Rows are points. Examples show where two turns around zero, p and q, send a point. Where does a point land after both, in the order given? Backwards means that the second turn is done in reverse. Each puzzle has new turns, and all numbers are rounded.
(in the rows, 128 means zero)

Turn p:
[128 191] -> [184 157]
[109 132] -> [123 147]
[99 74] -> [ 67 129]
[189 112] -> [142  67]
[114 131] -> [124 142]
Turn q:
[ 94 121] -> [ 93 129]
[176 174] -> [185 162]
[114  89] -> [106  93]
Where do these land?
p, then q: [67 71] -> [ 57 172]
p, then q: [118 146] -> [143 142]
q, then p: [135 110] -> [112 117]
q, then p: [145 143] -> [147 116]
q, then p: [174 170] -> [181  95]

Turn p:
[149  48 146] -> [211 119 112]
[144 139 133] -> [126 147 134]
[131 117 163] -> [152 128 156]
[ 85 133  99] -> [ 98  89 111]
[132 204  98] -> [ 52 158 127]
Turn q:
[155 124 100] -> [167 133 126]
[ 68 125  87] -> [114 115  58]
[157 164 198] -> [ 93 163 196]
[132  99 127] -> [138 101 133]
Where do these land?
q, then p: [ 81 123 142] -> [121  83 110]
q, then p backwards: [ 93 119 144] -> [102 146 104]
q, then p: [179  76 126] -> [192 162 140]
p, then q: [101 134  99] -> [129 101  99]
q, then p: [178 192 176] -> [ 90 144 213]
q, then p: [136 125  81] -> [126 163  96]

Turn p:
[ 96 158 135 136] -> [ 94 125 130  98]
[157 137 124 146] -> [125 158 122 146]
[151 168 129 102] -> [144 164 114  96]
[100  31  89 136] -> [143  43 119 192]
[137 146 163 120] -> [133 151 155 108]
Turn q:
[176 120 109 133] -> [164 108 120 160]
[130  98  97 136] -> [114 120 113 166]
[116 110 153 107] -> [108 104 131 105]
[106 213 162 117] -> [156 183 140  57]
[130  78  88 117] -> [103 101  94 169]
[ 86  92 138 132] -> [ 73 121 138 128]
[151 184 149 155] -> [178 160 161 113]
Where do these land?
p, then q: [156 144 133 165] -> [133 173 144 116]
q, then p backwards: [178 116  94 132] -> [151  80  98 119]
q, then p: [129 162 103 158] -> [107 174 120 118]
p, then q: [107 134  89 117] -> [112 124  94 154]
p, then q: [129 103 208 109] -> [148  80 177  80]
p, then q: [100  96  87 123] -> [101 109 120 177]
p, then q: [ 98 141 182  92] -> [129  78 123  76]

Turn p:
[137 149 125 112 142 131] -> [126 150 142 137 143 122]
[146 132 142 136 131 119] -> [150 134 126 138 123 124]
[132 151 151 133 101 152] -> [119 140 133 158 101 151]
[134  78  47 123 128 118] -> [ 96 110  67  88 168  95]
[ 98 134 150 126 112 114] -> [125 117 154 118  97 129]
[119 154 157 133 110 114] -> [134 130 153 143  93 123]
[117 120 101 141 188 139] -> [134 102 137 125 191 127]
[141 119 147 107 135 148] -> [137 152 128 121 134 156]
[125 115 132 140 104 117] -> [129 115 114 123 103 125]
Turn q:
[115 119 110 115 144 130] -> [112 111 117 121 118 142]
[121 114 142 132  91 113] -> [142 123 123 165 135 107]
[146 119 143 111 103 137] -> [152 125 145 143 108 115]
[147 131 116 131 132 110] -> [145 127 113 111 133 125]
[121 153 132 116 107 125] -> [119 136 129 131 119  96]
[113 124 145 151 225 137] -> [ 92 115 159  80 174 189]
[133 135 108 139  94 143] -> [135 157 110 146 108 121]
Where do these land?
q, then p: [114 107 101 110 137  78] -> [118 113  92  88 159 118]
p, then q: [108 113 104 128  79 148] -> [ 92 120 100 166 106 129]
q, then p: [167 135 127 132 147 118] -> [133 171 125 123 139 130]
q, then p: [159 177 132 116 124 127] -> [132 168 148 118 106  98]
q, then p: [125 112 122 122 154 133] -> [118 129 122 117 134 155]
q, then p: [129 123 129 141 135 161] -> [118 130 140 151 120 150]
p, then q: [111 109 182 116 115 137] -> [142 145 161 150  86 116]
q, then p: [112 149 126 158 133 123] -> [119 122 158 134 149 117]
